Rows are points. Each copy is the shape, with its points in the same order, turned, moved and blurred by noise. Say if it was mirrored as well.
(in the rows, 128 means zero)

Shape:
[[133 209 141]
 [139 107 130]
 [114  96 131]
 [120 104   7]
 [139 100 142]
 [106 137 140]
 [137 127 141]
 [128 148 122]
 [122  99 144]]
Copy 1, 9 rows:
[[143 136 194]
 [159 131  98]
 [134 127  81]
 [202 243  67]
 [150 117  88]
 [123 140 118]
 [155 119 113]
 [144 141 124]
 [138 115  87]]
Copy 1 is: only turned
Copy 2:
[[132 139 218]
 [111 118 126]
 [141 114 104]
 [107 231  83]
 [116 102 115]
 [150 119 139]
 [124 112 142]
 [120 139 152]
 [142 100 110]]
Copy 2 is: mirrored

Shape, 9 rows:
[[113 143 124 154  95 146]
 [138 160 183 140 111 128]
 [119 122 124  93 112 123]
 [126  57 122 149 118  92]
 [125 155 150 153 113 109]
 [146  89 124 145 116 156]
 [131 160 160  79 225 138]
 [164 155 123 123 137 142]
 [121 138 140 148 101 114]]
Copy 1 (9 x 6):
[[103 111 138 168 131 121]
 [ 72 120 151 120 163 111]
 [119 151 107 115 121 108]
 [167 100 116 133 120  63]
 [ 98 121 134 148 166 100]
 [157 114 151 131 121 116]
 [122 150  93  50 204 171]
 [128 156 150 130 168 131]
 [ 93 109 128 146 142 100]]
Copy 1 is: only turned
Copy 2, 9 rows:
[[124 101 149 117 116 142]
 [ 91 154 161 134  87 140]
 [123 129 101 110 102  98]
 [133  97  61 170  86 143]
 [112 133 153 152 106 128]
 [146 122  96 117  89 170]
 [118 249 101 120 148 116]
 [156 166 142 115  95 130]
 [117 114 139 139 100 130]]
Copy 2 is: mirrored
Copy 3, 9 rows:
[[130 132 118 166 109 162]
 [122 188 158 136 127 163]
 [135 121 131 103  86 136]
 [148  74 163 130 157 118]
 [109 150 137 145 139 159]
 [184 122 139 149 125 132]
 [118 205 122 106 100  47]
 [151 168  98 123 124 135]
 [121 132 138 143 126 161]]
Copy 3 is: mirrored
Copy 4:
[[104 146  89 120 162 110]
 [ 91 151 120 134 109  75]
 [124 136  97 126 113 153]
 [134  52  87 121 136 119]
 [106 136 100 156 134  88]
 [137 108 121  87 150 116]
 [114 140 220 163  88 153]
 [148 157 139 133 127 110]
 [108 127  91 139 135 102]]
Copy 4 is: mirrored

Shape:
[[ 99 120 188  96 134 100 143  75]
 [154 150 121 172 127 142 106 125]
 [152 134  69 135 133 163 136 142]
 [154 171 107 131  86 121 110 116]
 [145 150 142  64 157 116 148 168]
 [114 144  93 138 126  97 157 143]
 [109 151 112 107 121 139 118 111]
 [132 155 131 145 143 170 135 136]
 [133 113 131 114 122 161 137 123]
 [103 112 177 142 108 184 116 144]
 [111 161  74 140  94 142 116 109]
 [ 93 168 144  95 126 133  66  90]
 [131 171 240  96 136 126 192  98]]
Copy 1 (13 x 8):
[[101 101 113 129 113  57 103  82]
 [174 142 129 167 134 129 165 130]
 [161 149 121 102 131 169 180 142]
 [148 154  86 157 102 138 143 144]
 [110 142 121  93 173 118  82 143]
 [159 101  83 103 126 119 137 170]
 [137 133  79 122 135 120 146 105]
 [142 159 124 118 158 109 168 122]
 [109 135 130 111 138 127 173 116]
 [ 83 139 121 148 160  96 199 110]
 [161 135  66 130 107 138 186 132]
 [121 143  62 161 136 110 127  58]
 [ 90 165 147 123 139   7  99 122]]
Copy 1 is: only turned
Copy 2 (13 x 8):
[[104 153 176 136 164  74 166 134]
 [132  86 116 135 134 135  93 151]
 [ 99 103  84 127 116 181 124 139]
 [151 125 111 171 147 150 108 126]
 [108 154 129  90 116 129 136  67]
 [110 157  95 143  94 128 124 147]
 [108 148 130 137 155 154 124 140]
 [ 95 101 143 121 120 155 100 139]
 [108 110 143 120 133 154 150 139]
 [132 102 195 102 126 157 130 167]
 [120 140 105 171 145 176 107 166]
 [125 163 159 129 210 138 100 143]
 [ 90 126 227 151 122  69 137  72]]
Copy 2 is: mirrored
Copy 3, 13 rows:
[[ 78 150 144  84 118  92 139 103]
 [131 123 159 144 155 172 125 170]
 [145 131  93 160 172 183 136 150]
 [138 134 143 118 114 196 160 154]
 [129 123  67 107 127  98 168 169]
 [128 161 117 175 129 138 172 141]
 [ 90 136 110 123 130 168 148 136]
 [112 144 114 133 156 153 110 177]
 [121 129 104 119 144 146 108 127]
 [ 96 119 123 131 116 141  56 148]
 [105 148 125 156 128 213 152 136]
 [ 45 107 136  91 116 171 155 147]
 [106 196 132  41 114  69 112 163]]
Copy 3 is: mirrored
Copy 4, 13 rows:
[[143 107 196 142 143  77 115  91]
 [126 118 104 159 110 147 140 162]
 [123 135  86 113 162 170 132 158]
 [119  94  84 142 136  97 149 157]
 [ 86 159 166  86 163  98 152 151]
 [102 126  97  97 124 123 125 106]
 [124 117 122 129 158 106 101 146]
 [102 117 137 136 137 160 118 163]
 [145 111 147 113 156 142 123 152]
 [150  88 176 116 111 146  96 183]
 [124  94  67 132 148 120  96 148]
 [134 122 135 165 147  61  78 167]
 [ 77  73 243 147 145  96 155 112]]
Copy 4 is: mirrored

Shape (15 x 11):
[[147  99 171 137 117  82 160 162 113 138  79]
 [112 144 135 164  84 120 187 181  73 136  81]
 [113 196 146 158 155 136 126 195 147 124 174]
 [ 97 166 129 179 129 125 129 144 151  68 133]
 [ 80 221 210 153 166 153 106 132 152 130 145]
 [ 65 170 153 169 123 129  94 145 161 170 159]
 [179 132 113 153 135  76 160 101 123 188  57]
 [121 125 156 169  67  91 143 176 103  68 139]
 [135  98 124 149 189 142  99  76  91 144  81]
 [186 109 160 169  85 124 120 185  92 148  75]
 [155  58  99 139 170 136 203 106 145 178 113]
 [205 110  94 169 133 104 160  79  87 177  98]
 [139 164 133  98  51  93 103 231  96 106 100]
 [145 134 135 130  84  66 152 187  66 121 158]
 [149 114 139 123 145 175 171  61 155 173 118]]
Copy 1, 15 rows:
[[105 139 144  67  99 125 172 147 149  71 136]
 [111 197 129  80 143 150 175 174 164 115  97]
 [131 208 166 125 171 104  77 144 148 122 186]
 [142 180 132 179 136 108 117 142 179 108 160]
 [ 51 179 189 170 162  94  57 116 160 123 154]
 [ 83 156 163 145 134 129  68 177 149 163 186]
 [139 102 200 100 103 181 178 138 114  98 112]
 [136 214 100 106  82 115 133 161 191  91 141]
 [122  92 167 156 109  79 159 137  79 126  96]
 [141 148 165  36  91 104 152 150 177 124 101]
 [134 111 151 110 124 140 230 108  74 141 177]
 [169 131 192 106  73 162 188 123  81 134  99]
 [151 168  89  37 135 131  71 174 189  80 110]
 [144 216 110  61  92 141 118 171 120  82 139]
 [ 96 109 157 137 120 144 166  62  96 171 148]]
Copy 1 is: mirrored
Copy 2, 15 rows:
[[167  89 106 128  63  94 163 150  82 153 126]
 [128 141  80 108  53 157 175 165  74 172 121]
 [146 186 189 101 122 138 146 167 156 173 132]
 [142 154 123 111  92 147  98 172 174 151 129]
 [102 185 199 121 105  95  96 142 161 205  93]
 [117 135 168  50 110 112 117 122 168 198 124]
 [178  70  69 161 135 111 156 126  79 219 125]
 [151 143 104 107  25 138 147 156 143 128 171]
 [ 90  52 116 162 161 134 105 136  95 155 128]
 [168  81 140 138  43 167 154 133  64 178 150]
 [143  32  89 143 165 122 212 161 124 150 103]
 [143  60  76 178 144 148 173 122  96 214 171]
 [196 181 138  78  43 158 143 111  58 113 155]
 [156 156 116 105  68 119 198 140  96 133 202]
 [114  72 117 170 153 127 185 101 155 170  69]]
Copy 2 is: only turned

Shape (16 x 12):
[[136 142 142 138 126 117 136 124  92 123 108 160]
 [116 131 172  61 128 128 210 124 112 123 153 128]
 [139 138  98 122 113 112 150 153  80  82 165 193]
 [100 155 101 127  70 101 129 187 118 112 115 142]
 [ 73 100  34 136 203 169 113 170 132 164 130 143]
 [151  95  87 115 101 133 150 129 106 103 148  56]
 [135 125 179 156 162 104 104 143 191 167 153 109]
 [110 178  59 137 102 143 161  59  89 121 122 140]
 [106 157 102 117 147  47 197  86 134 152  95  99]
 [145 151 169 111 124 128 127 147 164  39 127 135]
 [178 184 156  70 105 139 148  71 106 136 208 152]
 [164  81 159 167 100 101 120 134 144 140 142 185]
 [139 101 168 103 132  67  24  86 161 140 119 152]
 [ 93 124  82 158 130 124 173  66 158  96  99 178]
 [195 102 147  67  79  78 141 141 125 125 125 146]
 [125  75 120  74 114  97 152 146  87 134 180 121]]
Copy 1, 16 rows:
[[144  88 120  85 160 121 100 106 124 136 136 141]
 [117  98 157 124 137 104 192  81 167 139 140 190]
 [132 127 119  50 182 167 109 136 142  92 146 187]
 [ 85 107 140  40 155 139  74 129 163 151  89 172]
 [ 99  67 101 137  96 142  53 224 185  71 137 160]
 [115 153 145  84  93 129 147 159 123  94  59 150]
 [157 106 193 108  96  86  91 165 175 176 152 104]
 [ 63 128  46  84 147 102 126 137 116 107 135 144]
 [103  68 101  55 104 100 183 134 170 150 113  88]
 [163 154 137 101 176 147 125 133 161 207 104 161]
 [134 195 122  85 160  66 161  69 149 106 182 173]
 [158 135 181  67 112 159  66 126 109 168 176 133]
 [150 154 162 120 113 136  60  85 178 151 155  40]
 [ 96 107  67  98 126 162 134 172 130 175 164 124]
 [168 146 144  49  94 148 132  57 167 141 112 150]
 [110 125 185  87 119 160 135 105 157  66 123 160]]
Copy 1 is: mirrored
Copy 2:
[[141 115 125 131  93 136 124 117 105 162 140 138]
 [128 112  74 109  60  97 101 160 175 103 157 109]
 [147 131 120 205  58 109  93 139 118 170 117 157]
 [136 127 155 172 127 154 121 174 157 169 115 148]
 [180 224  87 144 181  59 127 164  95 191 160 144]
 [105 148  82 164 139 141  78 178  99  84 132 138]
 [ 82 186 165  98 133  79 164 114 125 116 130 101]
 [129 158  46 134 104 188  81 122 117 197 136 140]
 [ 66 126  93  71 100 139 105 194 110 198 158 108]
 [128 117 144 133 100 102  90 125 141 120  46 100]
 [100 170  73 117  12 142 123  96 166 103 121 166]
 [ 78 109 150 173 118  88 149  81 121 141 149 152]
 [ 76 152 192  65 132  90 104  76 110 136 117 206]
 [101 130  61 131 135 110  78 103 124 231 123 112]
 [ 79  75 121 136  87 110 133 151 134  97 113 192]
 [106 144 109 157  87  81  86 176 138 101 180 180]]
Copy 2 is: mirrored
Copy 3:
[[141 125 119 136 125 128 105 104 105 135 119 145]
 [136 146  74 157 160 131 168 104 148  76  68 167]
 [149  92 135 154 100 161 119  84 110  63 154 150]
 [184  99 105 106 136 149 101 161 121  89 165 138]
 [171 188  78 124   7 123  95 162  83  83 121  74]
 [182 161 157 120 125 100 193 134 137  91 138 105]
 [ 87 164  47 146 132 117 158 163  93 159 162  98]
 [152 180 157  68  93 132  95  93 157  95 132 172]
 [149 197  87  67 146 103 145 121  75  98 118 198]
 [ 78 101 125 141 181 108 117 126 122  70 143  90]
 [ 80 139 117 118 131 203 187  77 174 114 107 159]
 [130  95  73 155 113 108 142  84 111 158 186 118]
 [ 60  68  82  77  96  87 170 147  87 176 142 115]
 [127 168  95  87  94  61  78  78 132  81 153 158]
 [157  77  93 112 163 133 199  80 106 114 136 115]
 [174 107 102 151  96 133 211 128 120  83 118 148]]
Copy 3 is: only turned
Copy 4, 16 rows:
[[112 127 128 115  90 104 118  90 125 155 113  79]
 [154 179 142 107  90 116  81  88 132 124 102 175]
 [130  99 124 155  41  85 132  84  80 167 113 130]
 [116 108 128 133  68 119 106 147  49 113 123 106]
 [ 96  88  73 200 140 184 102 115 111 196 191 145]
 [163 121 114 191 142 100 134  99 107  73 137 138]
 [ 89 115 202 108 144 169 142 143 169 140 138 125]
 [137 116  41 119  65 117 140  62 121  95 157 103]
 [131 134  96  92  84  75  80 146 190  98 180 138]
 [162  93 145 111  92 135 136 146 125 120  35 126]
 [174 175 131  70  87 107 209  57 124 132 125 148]
 [126 116 203 163  76 138 143 107 139 153 125  60]
 [186  86 181  73 144 150 149 140 140 177 157  47]
 [153  90  80 148  30 169  92  97 170 137 136  94]
 [191 167 178 145  96  78 136 152 114 133 117  84]
 [175 145 172 159 117  87 105  99  86 143 154 148]]
Copy 4 is: mirrored

Shape, 15 rows:
[[114 164  73  61 110 148  51 138 111  40 115 108]
 [ 93 107 183 113 184 124 168 144 147  83 106 110]
 [154 121  53 122 145  92 201  87 131  83 137  97]
 [129 147 190  98 143 114  58  80 184 118 115 127]
 [141 186 111 146  95 145  81  76  78 169  97 159]
 [118 144 111 162  71  97 200  83 108 135 140  59]
 [139  89 111  96  98 160 136 106 174 119 166 130]
 [154 105 134 146 138  75 119 133 168 153 143 123]
 [181  72 189 148 103 127 206 148 176 112 130 142]
 [126  97 144  53 155 164  82 109 124 174  85 115]
 [172 190 208 135  79 107 108  89 130 159 141 133]
 [ 90 188 125  71 125  85 129 141 184 102  84  97]
 [139  96 189  88 105  84 130  56 104  96  72  60]
 [146 152  91  54 146 164 113 154  85 131 132 119]
 [124 124 115  90 100 118 123 155 139  66 186 220]]
Copy 1, 15 rows:
[[218 155 120 105  56 126 239 168 120 114  99 107]
 [123 119 152 176 146 207 171 136  99 109 171 133]
 [148 143  90 204 115 114 169 113  60  79  90 198]
 [122 151 127 130 120 193 188  83 161 127  83  58]
 [112 174 116  40 102 119 126 130 109  99  41 115]
 [165 197 132 170 111 128  71  95  88  65  97 181]
 [153 112  67 162  84 164 140 124 168  88 102 155]
 [110 107 107 173 111 131 115  81 116 138 107 108]
 [142  45 103 174 126 210  84  82 102  77 130 146]
 [ 86 134 105 104 115 134 183 142 173  62 148  78]
 [145 145 150  75 131 169 103  35 145 116  64 111]
 [185 143 182 180 157 130 181 141 138 109  92  97]
 [126 175 160 158  91 176 168  55  96  19 123  91]
 [156 125 108  80 110  96 197 147 137  96 143 153]
 [161  57 136 131  52 173 174 138 143 157  75 184]]
Copy 1 is: mirrored
Copy 2:
[[115  22  98 137 119  24  86 159 118 158  93  86]
 [ 84  71 171  86 193 131 133 135 130 149 183  93]
 [209  93 132  70 146  86 170 140 187 172 152 110]
 [ 96  76 120  99 160 122  63  58 125  87 115 129]
 [122 155 110 148 122  89 117 128 105 129  64 186]
 [187 168 178  73  95 124 154 114 126 188 122  98]
 [121 100  74 102 120 145 113 130 179 141 134  76]
 [163 116 128 129 137 150  85  96 155 119 191 129]
 [135  77 147 114 130 241 164 125 164 127 169 101]
 [ 63 107  72 151 184 105 107  69 140 171 130 121]
 [126 117 158 117 112 180  75  81 112 127  66 164]
 [ 98  69 208 109 126  64  90  92 181 144 135 109]
 [125  69 145  78 140 124 163  24  84 181 120 113]
 [119  89  96 156 166  86  92 157 153 215 105 129]
 [109  37  85  93  87 140  84 203 161 129 154 144]]
Copy 2 is: only turned
Copy 3:
[[ 93 176  95 170  48 134 103  60 124  69 116  98]
 [ 90 118 207 130 101 114 173 108 133 117 182 108]
 [164 164 173 112 159 152  91  93 120  63 172  71]
 [ 76  96 143  80  81 137 134 118 166 133  72 155]
 [121 167  93 151 137 139 121 150 109 177  46 115]
 [132 157 139  97 175 124  61 180 158 150 184  72]
 [157 139  95  93 102 166 143 127 124  82 170 163]
 [134  65 145 135 144 127 138 164 151  82 127 133]
 [176  99 164  84 119  79 151 181 105 108 200 173]
 [117 142 133 114  60 199 202 147  98 123  91 116]
 [ 80 103 105  87 135  89  76 186  98 169  83 161]
 [ 55 178 158  97 125 103 130 124 170  58 110 127]
 [108 120 153  37  59 112 126 150 129 156 139  43]
 [ 95 178 116 158  96 177 142 135  61  71 129 104]
 [131 128  77 136 136  81 150  65  88  78 154 177]]
Copy 3 is: only turned

Shape, 18 rows:
[[120 119 100 135 122 141  98  99 175  68  66 106]
 [163 154 108  88 149 100  91 155  85 157 144 167]
 [170 118 103  81 102  91  95 227 119 140  99 116]
 [121 101  77 132  73  73 106 179 118 148 148 131]
 [114 134 176 122 178 105 159 147 140  79 131 171]
 [109 150  66 168 102  82  68  87 185  57  71 119]
 [ 97 162 164 141 207 138 106 161 166 114 130 165]
 [127 199 185 120 164 126 151 116 134  84 114 132]
 [156 106 109  77 134  93 112 182  95 152 193 117]
 [106 126  99 141 155 118  82 108 130  33  90  99]
 [143 143  84  94  98 150 123 186 115 148 151 133]
 [176 141 171 165 180 162 145 153 126 107 162 190]
 [131 122 105 136 157 117  89  99 203  78  89 100]
 [122 190 170  84 162 126 119 125 178  56 171 149]
 [110 144 224 116 152 156  86 147 125  92 148 169]
 [103 128  84  86 122 111 132 155  99 169 147 124]
 [157  92  72  54  93  99 127 141 112 182 132 173]
 [162 123 135  97 109  93 118 158 105 199 164 113]]
Copy 1, 18 rows:
[[156 146 157 105 118 151 196 105 121 152  93  74]
 [128 139 128 109 126 104  94 194 112 135  99 197]
 [141  96 114 142 156 125 132 178 122 147   7 170]
 [ 81 103 109 139 150 109 184 174 107 104  65 175]
 [208 124  96 152 123 125 119 145 117 100 158 119]
 [152 168 172 103  96 102 249  84 134 141  89 114]
 [197 137 178 175 105 152 108 161 125  86 147 135]
 [192 113 129 145  93 116  93 108 151 143 159 120]
 [ 87 118 100 159 155  95 104 197  77 141  84 164]
 [176 138 175 109 132  85 190 123 107 144 119  62]
 [ 86 114 118 148 156 141 128 187 157 148  83 155]
 [151 157 111 154  93 133  58 171 150  74 137 104]
 [163 166 169 136 118 142 178  91  93 150  94  90]
 [189 145 122 201  84 110 122 154 126 171 166 117]
 [187  96 140 155  51 134 100 201 119 116 151 103]
 [ 99  96 121 130 176 132 139 171 118 138 118 184]
 [ 95 139  73  99 157 159 141 194  95 150  80 198]
 [ 77  89 106 138 128 133  90 160  87 128  79 191]]
Copy 1 is: mirrored
Copy 2, 18 rows:
[[199 114 136 123 124 165 113 142 124 170 109  93]
 [ 93 115 167  80 144  84 112  93 126 104 169 169]
 [158 120 188 105 158  96 157  87 185  94 104 191]
 [141 118 138 117  97 147 143  90 204  92 162 188]
 [136 156  89  94 123  94 182 128  64 131 131 132]
 [202  94 155 101  95 205 131  97 143 186 156  67]
 [127 124 126  39 115 109 177 173  73 132 120 133]
 [115 114  96  92 174 112 174 128  66 123 125  79]
 [ 86 114 127 108 103  72 126  87 169  90 111 188]
 [174 101 157 134  91 126 142 141 108 178 129  71]
 [ 88 138 153 113 145 132 135 127 181  94 113 172]
 [ 84 133  91  82 163  88 170 164  80 179 138 177]
 [193 106 124  77 108 150 111 131 125 184  94  94]
 [ 88 124 109  75 121 137 161  99  51 146  73 102]
 [108  91 119 104 129 119 165 158  23 112 110 171]
 [105 136 137 100 112 113 112 121 178  61 148 145]
 [127 167 141 106 138 118  67  76 171  77 153 196]
 [110  92 102  85 147  89 114  92 175  66 138 188]]
Copy 2 is: only turned
